Every row gives one point. Each copy is the shape, with its points in the same order, turned, moved and blurred by noise. Say if it was mirrored as well.

Shape (7 x 2):
[[-33  -3]
 [ 15   5]
 [-40 -15]
 [ 33 -22]
 [ -2   7]
 [ 28  49]
 [-11 -36]]
Copy 1, 7 rows:
[[-11  49]
 [ -8   0]
 [  0  59]
 [ 21 -11]
 [-14  18]
 [-50 -17]
 [ 25  32]]
Copy 1 is: mirrored
Copy 2, 7 rows:
[[-27 -20]
 [ 18  -1]
 [-31 -31]
 [ 41 -25]
 [  2  -2]
 [ 22  45]
 [  1 -48]]
Copy 2 is: only turned
Copy 3 (7 x 2):
[[-32 -10]
 [  5  18]
 [-32 -20]
 [ 40  -1]
 [ -6   4]
 [ 11  55]
 [  5 -39]]
Copy 3 is: only turned

Shape, 10 rows:
[[ -7  15 -23  27]
 [-18   7  14  46]
 [ -2 -11  25 -23]
 [  2 -45 -27  -6]
 [ 25   9 -34  45]
 [-24   1 -26 -19]
 [-32 -11   3 -34]
 [ 16 -14  27  48]
 [ 41  14  18 -14]
 [ 41 -57   5 -22]]
Copy 1, 10 rows:
[[ 36 -19   2  -5]
 [ 13 -10  25  22]
 [-34   3  -8 -22]
 [ -5 -35 -50  -2]
 [ 57   1 -22  17]
 [  7 -33  -6 -41]
 [-27 -32   0 -37]
 [  1  14   3  42]
 [ -4  41 -21 -21]
 [-40   8 -69   4]]
Copy 1 is: mirrored
Copy 2 (10 x 4):
[[  2   0 -32  20]
 [  1   4  -1  54]
 [  9 -11  35  -7]
 [ 10 -58 -10  -6]
 [ 35  -6 -50  31]
 [-21 -15 -12 -18]
 [-26 -18  21 -18]
 [ 38 -11  11  55]
 [ 50  12  14 -13]
 [ 51 -59  23 -17]]
Copy 2 is: only turned
Copy 3, 10 rows:
[[ 42   2  18   3]
 [ 21 -12  52  21]
 [-25  -2  -3 -13]
 [ 22 -45 -17 -17]
 [ 57  -6   2  36]
 [ 23   0   1 -38]
 [ -9  -3   9 -48]
 [ -1 -24  27  45]
 [-12  20 -24  23]
 [-18 -47 -45   7]]
Copy 3 is: mirrored

Shape:
[[ -3   5 -18  -2  15  -2]
 [ 32  29   4   1 -19  44]
 [-40  -1   9 -45  -3 -52]
 [-21  61  11 -11 -34  -9]
 [ 72 -36   8  29  45 -13]
 [ -4  22 -17 -21  -7  -2]
 [  8  29  21  54  -2   2]
 [ 17  -2  34  22 -10  -8]
 [-13 -31  23   1  14  -8]
 [ 18 -32 -10  11   5 -48]
 [ 14 -72  12  31   0  -4]]
Copy 1, 11 rows:
[[-16  11 -13  -9  14  -3]
 [  1  19  35 -26 -18  37]
 [ 29 -16 -61  26   3 -16]
 [ 25  39 -22   9 -48  14]
 [ -7  -6  63  -3  74 -18]
 [  3  11 -20 -19 -12   4]
 [-18  42  36  32  -7   9]
 [  7   3  32  32   4   7]
 [ -9 -21  -7  32  26  10]
 [ -6 -19   9  18  24 -47]
 [-34 -50  35  33  28  -7]]
Copy 1 is: mirrored
Copy 2:
[[-11   8 -19   1  19   7]
 [ 36  20   2  21  -4  52]
 [-47  26  20 -38  -5 -25]
 [-18  68   8  10 -28  20]
 [ 50 -49   6  38  38 -33]
 [ -1  26 -11 -15  -1  11]
 [ -4  15   6  71   1  15]
 [  2  -4  34  35  -7   1]
 [-29 -24  25   4  20   2]
 [-10 -29  -7   7  -2 -39]
 [ -7 -74  18  22   1  -8]]
Copy 2 is: only turned
Copy 3 (11 x 6):
[[  0   6 -16  -2  -2   7]
 [ 38  40  34   1 -18   0]
 [-49 -14 -29 -54 -29  -6]
 [-24  55   2 -20 -53 -18]
 [ 37 -58   5  45 -16  45]
 [  3  24 -16 -23 -16  -5]
 [-15  24  24  51 -33   1]
 [ -8 -11  32  17 -35   0]
 [-27 -29  15  -9   0  10]
 [ -4 -51 -26  10 -24  -7]
 [ -2 -66  28  20  14 -13]]
Copy 3 is: mirrored
Copy 4, 11 rows:
[[ -1  -7 -13   0  10  -9]
 [ 28  37   0  17 -18  34]
 [-31 -12  15 -53 -29 -41]
 [-36  55   6  -3 -35  -4]
 [ 84 -22  11  23  32 -36]
 [ -5  15 -19 -16 -11  -4]
 [  3  26  22  56  -4 -12]
 [ 25   5  33  24 -18 -16]
 [  6 -36  30  -2  -1 -15]
 [ 28 -29  -6   5 -14 -57]
 [ 47 -62  20  30 -23 -19]]
Copy 4 is: only turned

Shape, 14 rows:
[[ 16  13 -38   9 -12   6  -3 -26  -1]
 [-34  17  -8  -9  16 -15 -14 -41  38]
 [  6  -8 -18 -20  -2  -7   4  36  52]
 [ 41 -11 -39   8  -1  13   8  41 -57]
 [ -4  17  45   7  -3  15 -12 -16  10]
 [ 44  11  46   6  22  -2  39  17  26]
 [  2  19   6 -16 -33  55 -11 -13 -33]
 [ 24   8  46  10   3  25 -24  29  10]
 [ 31 -23 -22  -4  12   2  -1 -33 -12]
 [ -7 -26 -24  66  15 -35 -25   8 -10]
 [ 23 -15  31   2 -53   5   9  24 -43]
 [ 15  24  16 -34 -16 -60 -20  32  12]
 [ 47 -37   8   6 -49 -27  17  24  39]
 [-23 -26 -26  -8  -7 -39   2  -8  21]]
Copy 1:
[[ 19 -17 -19   9  15   2 -25 -56 -11]
 [-20 -18  27  13  19 -27 -34 -52  37]
 [ 28   4 -12 -29  -6 -28 -21   0  41]
 [ 19   2 -56 -18  28  23  -4   4 -54]
 [ -2  19  47  13 -12  -3 -30 -28 -13]
 [ 38  49  22  14   1 -44   5   4 -19]
 [ -4  12  15 -25  -9  42 -18 -59 -36]
 [ 22  38  32   2  -8  13 -36  11 -15]
 [ 30 -32   8  -4  40 -11 -15 -37 -28]
 [  0 -45 -26  53  17  -1 -44  23 -12]
 [  9   6  -5 -22 -38   2 -23  -5 -73]
 [-10  26 -11 -31   1 -57 -70  -2  -7]
 [ 64 -13 -13 -15 -41 -49 -35   7 -16]
 [ -8 -47  -8  -7   3 -43 -25 -17  15]]
Copy 1 is: only turned
Copy 2 (14 x 9):
[[ 23  23 -25  31 -17  17  10  -5   4]
 [ -6  22   8  16   7 -12   2 -57  23]
 [  7 -10   0 -10  26  -6  11  27  55]
 [ 12  -6 -47  -4 -14  20   5  67 -36]
 [-11  36  43  11  12  24 -14  -7  -2]
 [  2  23  45  17  66   5  17  40 -20]
 [  1  20   9   3 -34  69   5   0 -19]
 [ -5  34  31  -5  38  34 -25  28   1]
 [ 37  -8 -19  21  10  12  -2  -6 -28]
 [-18   1 -36  53  -7 -39 -55  31  -6]
 [ 23   8  37 -15 -37  20 -17  60 -34]
 [ 24  40  15 -37  10 -37   0  23  22]
 [ 53 -11  44   9   5 -11 -12  62  33]
 [ 15 -14  -3  10 -15 -38   2  -8  21]]
Copy 2 is: only turned
Copy 3, 14 rows:
[[ 28   8 -43  21  -3   8  -1 -29   3]
 [  6 -15  -8  -8   1   0 -11 -42  63]
 [ 23  -5 -21   6 -15  28  24  35  58]
 [ 29  27 -56   9  19  15   0  46 -47]
 [ 16  13  33   5  -5  39 -20 -21  14]
 [ 20  22  38  18  26  45  49  13  13]
 [ 14  37 -26  -8 -23  55 -33 -23 -23]
 [ 36  18  28  17   6  59 -19  22  10]
 [ 44 -15 -30  -9  16  10  12 -21 -15]
 [ 23 -35  -8  37  21 -37 -31  23  -6]
 [ 30  38  10  -2 -40  23  -1  29 -46]
 [ 52  47  14 -17 -10 -15   7  32  51]
 [ 57  -6   8  30 -47  12  51  34   7]
 [ 15 -27 -20 -11 -19 -25  12   4  34]]
Copy 3 is: only turned

Shape:
[[  1 -20 -17  -8 -40  12 -18 -31   5 -37  -7]
 [ 21  18  23  -5  15  19   6   7   7 -10 -26]
 [-10  22   6 -12 -49 -16  15  21   1  24 -31]
 [  4  39   1  35  24   8  11 -22 -42  10  -1]
 [ -5  47 -37   4   5  10  -7 -15   8  25  36]
 [ 45  12 -35   2  42  30  -9 -33 -32  -1  36]
 [  8  -8 -10  49  -8   7 -14  43  -7  24   3]
 [-14 -19  -9 -43 -36  10  -3 -40  -9  61  11]
 [ 10  15 -24  42 -10 -33 -39  19  11 -63 -16]
 [-14  14 -34 -14 -39  12 -10 -37 -13  -4  16]
 [ 23 -22  28  11 -42  25  15  -5 -30  20   6]
 [ 69  17  -7 -47   1  17  35   6  19  -9  63]
 [-19  40  -8   5   1  31 -25 -20   3 -53   2]
 [ 11  13  17 -13   5 -25  25 -61  40 -15  29]
 [ 95 -14 -29  17 -20   8 -24 -73  -8 -22   9]
 [ 12 -12  50   2   8  -7 -19 -47 -35  15  44]
 [-15 -15  10 -34 -10 -16  25 -41  10  -2   5]]
Copy 1:
[[  4 -14 -20  -5 -42  13 -28 -26  13  -7 -25]
 [ 11  28  21  -5  18  15   9   5  -5  -7 -47]
 [-12  19  13 -18 -28 -15   5  43   1  34 -33]
 [ -8  40   7  29  34 -20  19 -23 -21  17  -2]
 [ -6  43 -32  -9  25 -11   1  -1  40  16  23]
 [ 38  36 -36   7  43  -9   0 -44  -4 -20  14]
 [ 13   0  -6  33  10   3   5  53 -12  -1   6]
 [  2 -17 -15 -60   5 -19 -33   1  -4  50   8]
 [-12  17  -5  61 -32  -8 -10  10  28 -53 -29]
 [-14  15 -36 -17 -24 -10 -17 -26  13  23   1]
 [ 37  -6  20  -4 -14  11  -1   3 -36  34   5]
 [ 73  46  -1 -58  -2  15  34 -17  24 -21  16]
 [-35  40 -15  15  -6  32 -13 -31  17 -21 -19]
 [  8   4  37 -26   2  -5  10 -53  61   3  -2]
 [ 90   5 -15  29 -16 -21 -33 -66  21   1 -16]
 [ 14   6  48 -12  22 -14 -33 -40 -16   3  40]
 [ -9 -20  21 -50  -9 -11   5 -34  17   6 -16]]
Copy 1 is: only turned
Copy 2:
[[-11 -16 -22   4 -42   4 -19 -33  12  -9  -5]
 [ 25  18   9  24   3  34  -4  12   3   0 -18]
 [-28  27  12 -13 -38  18  27  19   4  29 -20]
 [ 11  39 -34  36  23  -2  10  -4 -39  29   2]
 [-19  30 -55   8  11 -12  -2   9  25  46  24]
 [ 55  -7 -53  24  33   4 -27  -6  -8  34  34]
 [-20  23 -26 -18   9  16  12  32 -30 -18  11]
 [-29  -4   4 -47  -9  18  -6 -38   5  76   3]
 [  0  24 -43  20 -41 -34  -7  29  -3 -62 -23]
 [-24   0 -42   3 -44  -4 -10 -28  11  46   2]
 [  1  -7  15 -14 -24  47  12 -23 -30   7  37]
 [ 40 -26   0  22  -1  15   5  21  62  28  62]
 [-12  21 -34  67 -24   0 -41  -7  13   2  -9]
 [ 16  16  13  25   5 -40  14 -48  52   8  14]
 [ 79  13 -56  -7 -26   9 -13 -65  13 -13  37]
 [ 19  28  27   2   3 -25 -35 -38 -33  23  42]
 [ -9 -16  21   3  -2 -14  16 -46  26  22  -7]]
Copy 2 is: mirrored
Copy 3, 17 rows:
[[-11 -41 -14  21 -20  15 -31 -22  -8   2   7]
 [ 20  14  20   5  16  27 -22  23  13   0  -4]
 [ -1  10   0  28 -25 -10  12  39 -14  34 -23]
 [ -9  57   4 -18   0   5 -16   2 -23 -38  -3]
 [-31  54 -38  20  -5  -4 -11   4  10 -11  35]
 [ -3  31 -25 -38  15  20 -33 -13  -5 -35  64]
 [ -7   6  10  18 -30   1   2  61  -9 -48  24]
 [-43   5  -8 -25 -55  -9  11  -6  13  48  25]
 [ 17 -29 -13  59  19 -25 -40  16 -18 -55  -4]
 [-38   4 -34  14 -24   4 -22 -20 -19  14  15]
 [  0   2  34  -9 -52  28   2  10 -30   6  23]
 [ 32  24 -11  18  28  38  13  -9   2  33  91]
 [-30  10  -9  38  22  26 -59 -13  -3 -18  -4]
 [ 12  23   6  27   7  -5   9 -66  29   8  19]
 [ 59 -14 -30 -18 -40   8 -52 -50 -16 -25  54]
 [-18  25  60 -22 -20 -18 -21 -35 -10  -6  46]
 [-15  -7   9   2  -1  -3  20 -38  12  27   2]]
Copy 3 is: mirrored

Shape:
[[ 41 -22  51  -6  20 -14  -8 -37  51   3  41   2]
 [  5  -1  33 -11  -1  12 -12  55 -10 -14   3 -15]
 [ 38   0  -5  18  20 -48  25 -32 -17  43  21  12]
 [-47  -6  29   3  -7  14  33  26  24   6   1  14]
 [-16   8  26 -40 -30  10  42  23   4  13  -8  31]
 [ 21  42  26  -4  38  -4 -26 -21   0  57 -23 -37]
 [ 17 -57   2 -15  14  -6  37 -13  24 -32 -17  15]
 [  0  13  18  -2  16 -39 -39 -30 -11  24  -8 -20]
 [ 26  23 -14  48   9 -19 -13 -14   4  56 -19   4]
 [ 30  47 -20  38  23 -24  14 -57 -13   1   4  -5]
 [-22   0  39 -13 -10  61 -23  13 -33  32  -6   3]
 [-59 -19  10 -28  -6  21  17  34  -2   8  16  25]
 [-40 -15   8 -26 -64  32  12  32   4   8   0 -12]
 [ 30 -39   6 -25  38  -5  32 -18  45   5  46 -22]
 [ -8 -23 -19 -46 -10  21  10  29  35 -29  13  41]]
Copy 1 (15 x 12):
[[ 51 -21  29  -2  43 -28  21 -46  39 -30  20   7]
 [ -4   3  38 -27  13  16  -8  25   5  -2  -3 -29]
 [ 45  38  14  -3  26  -3  41 -37 -22   3  33  64]
 [-49 -14  22 -26   4   6  19 -15  23 -16 -24  18]
 [-27  -2   3 -71  -4   1  14 -16 -10  -8 -18  18]
 [ 14  24  20   0  72 -27  17 -35 -21  57  -3 -11]
 [ 44  -2   1  -4 -13  39   3 -40  23 -44 -39  21]
 [  2  31  17  12  50  -8 -19 -41 -11  26  26  13]
 [ 16  26  12  28  28 -31  18  -6  -1  54   6  52]
 [ 21  45 -10  51  39 -24  33 -27 -43 -15  -2  42]
 [-29 -52  20 -27  15   3  -7   1 -37  34  -8 -17]
 [-49 -21  -6 -44   7  45  12 -11  10 -10   2   7]
 [-44 -21  10 -47 -45   0   1 -17   0   6  -5 -18]
 [ 50  -4   3   5  15  18  60 -50  36 -31  17 -11]
 [  1 -19 -37 -40 -11  22  -8   7  38 -39 -10   4]]
Copy 1 is: mirrored
Copy 2:
[[ 36 -60  39  15 -15 -11 -33 -33 -12 -20  27  13]
 [  1  11  32   7  -2   4   6  42 -17 -19 -18 -21]
 [ 19 -17 -16   2  31 -12 -24 -19 -26  28  18  62]
 [-47   0  48  16 -17 -21  33  10  -5 -19   3  26]
 [-29  26  54 -24 -37 -12  21  10 -20   0   5  36]
 [ 22  20  29  26  34   4 -32 -38  32  43  -5  -8]
 [  7 -24   7 -35  -8 -39  14 -22  -9 -61 -11  32]
 [  5   2  -4  26   8 -27 -55 -15  15  23  -3  -2]
 [  9   0 -14  42  22  16 -14 -16  27  34 -16  56]
 [-16 -34 -31 -19  40  19 -33 -17  31  30  12  38]
 [-40  35  51  27 -12  24 -12 -15 -26  -4 -40 -15]
 [-56  36  39  15 -21 -17  18  11 -32 -38  10  17]
 [-44  30  20   9 -65  -4  39   6 -25  -6 -12 -12]
 [ 32 -31  13  -4  10 -17  14 -44 -29 -39  52   6]
 [-14  21  21 -18 -48   2  13  12 -10 -77  23  27]]
Copy 2 is: mirrored

Shape (17 x 12):
[[-30 -44  26 -25 -10  53 -15  13  20   0 -20  54]
 [ 15  10  11  42  51 -24   9  -5  23 -22  10 -34]
 [ -9 -22  34 -53 -21   6 -46   8  13   3 -18   5]
 [ -1   1  25 -45  -7  36 -42  33  -1   4 -16  23]
 [ -3   8 -23  25 -36   3 -11 -19 -30   1  29 -34]
 [  8 -26  30   9  45  30 -63   9  24   5 -16   8]
 [-25 -31  21 -32 -22  28 -10  64 -14  30  31   5]
 [ 12   0 -20  31  27 -21  -5 -16  40 -48 -24 -17]
 [ 31  -7  -1  37  26  -8   2 -44  20  22 -16 -27]
 [ -8  33 -24  17  66 -11   2 -15 -23  -6  -3 -25]
 [ -5  -3   3  10  56 -47  17 -29   8   5 -13 -32]
 [ 48 -24 -12  15  17 -22   3  -4 -15 -24  -4 -29]
 [ 20 -28  -8 -24   2   1 -23 -18  -3  -6  40  32]
 [-49 -56  25 -22 -16   9 -62  42 -31  10  -6  34]
 [ 21 -24   9   6   0  13  20 -35 -50 -35  12 -41]
 [ 39   6 -21  36  14 -32  25  -7 -38   1 -20 -10]
 [ -6  -8  62  -9 -32   9 -29  10 -19  -6  15  43]]
Copy 1:
[[ -2 -57  23 -30 -27  59   1  22  39  28  49  30]
 [  8   3  -5   0  60   1  -1 -10  11 -39 -19 -13]
 [ 10 -34  26 -21  11  -3   4  22  27  63  46  31]
 [  3 -25  20  -9   4  29 -14  37  -3  50  56  37]
 [-16  -1 -28  -1   6   8 -13 -23 -13  53 -10 -48]
 [  8 -41  28 -13  70  48 -23   9  28  14  43  23]
 [ -6 -55   0  22 -11  40  41  41 -18  57  27  11]
 [-15   3  -9 -42  42  -3 -17 -26  24 -28 -10  13]
 [  8  28  11   4  46  26 -17 -37  46   6 -18 -11]
 [ 11  37  19 -30  45  28   1 -13 -31 -15  -8 -30]
 [ 27  28  30 -23  47   3  24 -21  14 -12 -27 -10]
 [ 23  10 -32  -2  41   7   7 -45   0   5  -1  16]
 [ -5 -20   8   4   1  13  14 -41   6  21  65  -3]
 [ 13 -94  33 -28   3  39  17   8 -17  72  35  20]
 [ 52  10 -52 -18  11  16   7 -30   4  27  11 -33]
 [ 26  25  -9   5  13  22 -16 -49 -24   5 -32  11]
 [ 33 -65  18  11 -19   6 -24  11   0  34  45  -2]]
Copy 1 is: only turned
Copy 2 (17 x 12):
[[  8 -27  34 -47  -2  68  29  -5  64   7  12  -4]
 [ 16 -20   9  35  -6 -28  -4   3 -25  -7  17 -58]
 [ 36   6  20 -31 -34  44 -11  15  46 -26  11  24]
 [ 20  19  39  -4 -14  69   7  -6  47 -21   3  18]
 [-48   4   0   0 -11 -20 -29  -8  -9  -1 -15  22]
 [ 38 -31  59   6   2  39 -29   0  26 -12  23 -20]
 [-31  -3  34 -31 -21  83  18   3 -10 -29  29  26]
 [ 18 -33 -16  36  12 -28 -10  27  26  -6   4 -48]
 [ 22 -24  -1  10 -25 -13 -35   0 -11  37 -13 -41]
 [ 11  27  26  20  26 -20  -8  15 -30  -4 -28 -48]
 [ 38   2   2 -13  -8 -24  -9  35 -35   0 -13 -49]
 [ 22 -25 -21  28  18 -10  -9  -1 -23   8  -2  -1]
 [  4  16  -5 -24  19  12 -17  -5  21  23  46  15]
 [  3 -19  74 -48   1  54   6  34  29 -21  18  52]
 [  9 -22 -10 -16  20 -31  -2 -49 -19 -11 -20  15]
 [ 14 -11  -7  33   3 -23  10   7 -37  41 -31   4]
 [  9   8  50 -25 -32  16  24 -20  42   0  36  36]]
Copy 2 is: only turned
Copy 3, 17 rows:
[[-42 -11 -41   5  13 -25 -39  30  55  -1 -23  22]
 [ 34  23   8  28 -20   3  -2  -4 -11  11  45 -49]
 [-20  -8  22 -32  18  -5 -40  37  26  14  -1  41]
 [-42   7  -8 -15  22  10 -21  44  12  24   5  48]
 [  9 -38 -23 -32 -17   9   9 -21 -41  28   4 -19]
 [-10   9  -3  25  -5 -36 -45  61   2  27  29   5]
 [-61 -36   2  -6 -12  36  -3  37  25  21 -28   2]
 [ 56  27  -7   4  11 -20  -6   4  -3 -12  25 -38]
 [ 31  10   6  21  -5 -30 -23 -23 -16  51  15 -26]
 [ 10  58  -9  26 -34   5  -1  -3 -53  20  15 -19]
 [ 24  41  33  25 -31  -7 -19 -30 -11  11   6 -35]
 [ 30  -8  21  31  19   9  -2 -10 -36   2  16 -17]
 [ 22 -32 -22  20 -22  21 -32   9   9   9   1  37]
 [-65 -38   9 -11 -22 -21 -20  57   5 -19 -32  45]
 [-10 -23  -7   7  11  19 -37 -45 -48  -8  21 -22]
 [ 18   5  11  30   6  -9  32 -43 -42  17   9  -9]
 [-43 -38  -4 -19 -15  -6  -4   3  35   2  33  53]]
Copy 3 is: mirrored
Copy 4, 17 rows:
[[ -5  38   6 -17 -30  82  15 -16  42  39  -9  -8]
 [ 28 -37 -12  16  18  11 -40  30  -2 -40  11 -30]
 [ -9  16   8 -44 -60  22  -9   3  44  16 -33 -12]
 [ -5  49  20 -37 -28  30 -30  -2  32  28 -36 -10]
 [-23  24 -32  38 -26 -33 -18 -14  -9 -25  -8 -13]
 [ 32  20 -13 -23 -29  48 -56  18  39  17  15 -33]
 [-65  32  18  14 -17  35 -30   5  43  36 -42 -15]
 [ 54 -28 -43  -3   9  16 -10  11  10 -41  -5  -4]
 [ 41 -21 -25  18 -12 -18  -8  25   1   5  36 -30]
 [  2   2 -28 -21  35  -7 -36  31 -36 -23  18 -24]
 [  2 -51 -21 -18   7  -2 -11  43 -16 -16  23 -28]
 [ 14 -40 -20   3  13 -23 -35 -20  19  -8   2 -10]
 [-19  19   8 -11 -16   3 -15 -12  49 -10  31  20]
 [-56  26 -18 -29 -62  66 -45 -16  27  40 -23   6]
 [-18 -19 -10   5   1 -23 -11 -55  -2 -24  11 -49]
 [ 14 -33 -19  14  22 -30 -25 -12 -30  13   6   8]
 [-16  22  50  -2 -59  41 -28 -27   9   8 -10   8]]
Copy 4 is: mirrored
